Rows are points. Each copy is the shape, with its points in the same order, stretched, turned, moved and blurred by noise. Some copies are also mirrored. Which?

Shape, 6 rows:
[[ 22 -30 -59]
 [  6  18  29]
 [  8  12  36]
 [ 34  -4 -35]
 [ -6 -20   6]
 [-11  -7 -41]]
Copy 1 (6 x 3):
[[ 50  13  24]
 [-22 -37 -33]
 [-18 -44 -37]
 [ 25  11  -5]
 [ 14 -38   2]
 [ 13   6  32]]
Copy 1 is: mirrored
Copy 2, 6 rows:
[[ 43  69 -47]
 [ -5 -12  27]
 [ -3  -8  37]
 [ 50  33 -19]
 [-11  36   7]
 [  2  35 -48]]
Copy 2 is: mirrored

Shape (10 x 4):
[[ 25 -37  -4 -41]
 [ 29   5  21   2]
 [  3  31  32  -6]
 [ 45 -10  22 -31]
 [-34 -18  -4  11]
 [  2  48  46 -41]
 [-22 -33 -32  31]
 [ 18  19   4 -35]
 [-16 -45 -35  20]
 [ 18  16 -25 -45]]
Copy 1 (10 x 4):
[[ 15 -61  13  27]
 [  4 -24  15 -22]
 [ 25  10  17 -10]
 [ 25 -49  28  -6]
 [-17  -4 -14  42]
 [ 52  15  30 -11]
 [-30 -27 -34  36]
 [ 38 -29  -1   5]
 [-34 -34 -30  48]
 [ 45 -36 -25  26]]
Copy 1 is: mirrored
Copy 2 (10 x 4):
[[ 28  35 -13 -37]
 [ 10  18  21   7]
 [ 25  -1  49  -2]
 [ 37  37  14   0]
 [-14 -13   6 -39]
 [ 64  -3  74  -3]
 [-34 -16 -27 -34]
 [ 48   7  12  -6]
 [-32 -10 -32 -39]
 [ 62  -3 -10  -9]]
Copy 2 is: mirrored
Copy 3 (10 x 4):
[[ 44  41 -42 -40]
 [ 34  23  13 -12]
 [-12  18  22 -13]
 [ 52  46   1 -42]
 [ -6  -7 -37  16]
 [-34  42  31 -37]
 [ 23 -27 -54  20]
 [  7  23  -5 -50]
 [ 32 -20 -63  11]
 [  7   8 -30 -70]]
Copy 3 is: mirrored
Copy 4:
[[-26 -45  -4  -7]
 [-28  19   9  13]
 [ -1  25  41   8]
 [-49 -11   9   1]
 [ 40 -12  -1  20]
 [-17  14  73   3]
 [ 39  -1 -36  11]
 [-22   0  24 -18]
 [ 34 -21 -47  14]
 [-15  -7  14 -30]]
Copy 4 is: mirrored

Shape (10 x 6):
[[ 40 -25  -6 -57  17  19]
 [ 11 -12 -49  54  64  23]
 [ 10 -37  -9   6 -53  14]
 [ 29  37  -1 -13  12   4]
 [  3   2  23 -15   8  22]
 [  7  -8 -46 -37 -25 -17]
 [  9 -38  32  27  52  39]
 [ -7 -14  33  19  32  20]
 [-26  59 -51  32  31 -22]
 [  4  19  25   7   3 -38]]
Copy 1:
[[ 49  18  -4   9  -8 -10]
 [ -8 -61  25  68  25  31]
 [ -5 -26 -55 -37 -41  24]
 [-21  21  37   7  -1   5]
 [ 10  -8  26   8 -29 -12]
 [ -3 -10 -33  -5   9 -31]
 [ 42 -44  39  14 -36  20]
 [  9 -39  41   7 -34  -1]
 [-74 -51  47  45  29 -17]
 [-32 -10  35 -33  -1  -1]]
Copy 1 is: mirrored
Copy 2:
[[ -6  51 -34 -20   8  42]
 [-27 -41 -53  -3  60   5]
 [-17   2  36 -24  -4  35]
 [-17  19 -26  -5 -16 -21]
 [-16  30  -7  13   9  11]
 [ 15   8 -21 -23 -33  47]
 [-28  14 -10  21  76  10]
 [-13  15   2  27  46  -1]
 [  0 -43 -53  21 -23 -20]
 [ 22  13   0   5   3 -32]]
Copy 2 is: mirrored

Shape, 12 rows:
[[-39   3 -38  28  30 -11   6 -15]
 [ -7 -11  66  -6 -48  30  16  24]
 [ 32 -30  33 -40 -13   6  13  35]
 [ 67  -7  62  42 -35  17 -10 -41]
 [-49  10 -11 -26  39 -20 -22 -18]
 [-21  -4 -28  -7 -26 -33 -11 -34]
 [-44  29 -48  16   1 -23 -47  -9]
 [ 66 -15  46  54 -41  31 -28   1]
 [-16  46  -3   3  11 -47  -5  -2]
 [-22  33 -17 -16   5  11 -13 -32]
 [-10 -35  58   1 -31  -2  29  18]
 [ -9  38 -43   7  -3  -5  10 -17]]
Copy 1 (12 x 8):
[[ 30   3 -37  -6 -26  -6  41 -31]
 [-45 -52  -2 -74 -28  22 -16  10]
 [-16 -27  38 -41   9   3  17  52]
 [  2 -42  -3   9   4  -8 -87 -38]
 [  2   2 -16  37 -17  23  43  23]
 [-19   2  18  13 -44 -23   2  -4]
 [ 39  -1 -28  25 -70  16   3 -21]
 [ 43 -62 -12 -16 -19  -9 -77 -42]
 [ -9  14  -7  -2 -36  64 -16  -6]
 [  1   9 -33  22 -21  11  -6  16]
 [-47 -46  21 -69 -17   7  16  -5]
 [  9  26 -26 -13 -31   5 -10  -5]]
Copy 1 is: only turned
Copy 2, 12 rows:
[[ 44  10 -12  16   4 -10 -33  -8]
 [-25  66  36  -4 -29   6  28 -27]
 [-55   1  -5  16  -4 -11  25 -16]
 [-52  73  12 -12 -37  16 -25  51]
 [ 46 -27  19  18  10   2 -20 -10]
 [ 31 -13   5  22  -9 -50   7  18]
 [ 58   1  14  19  29 -34  -6  14]
 [-69  79  10   7 -10   1  -3  37]
 [ 44 -13   1 -27  11  -1  -9  16]
 [ 47   9   5  14 -10  12   2  14]
 [-32  35  20  -3 -29 -21   7 -34]
 [ 47  15 -22   7  -4  -2   4  20]]
Copy 2 is: mirrored
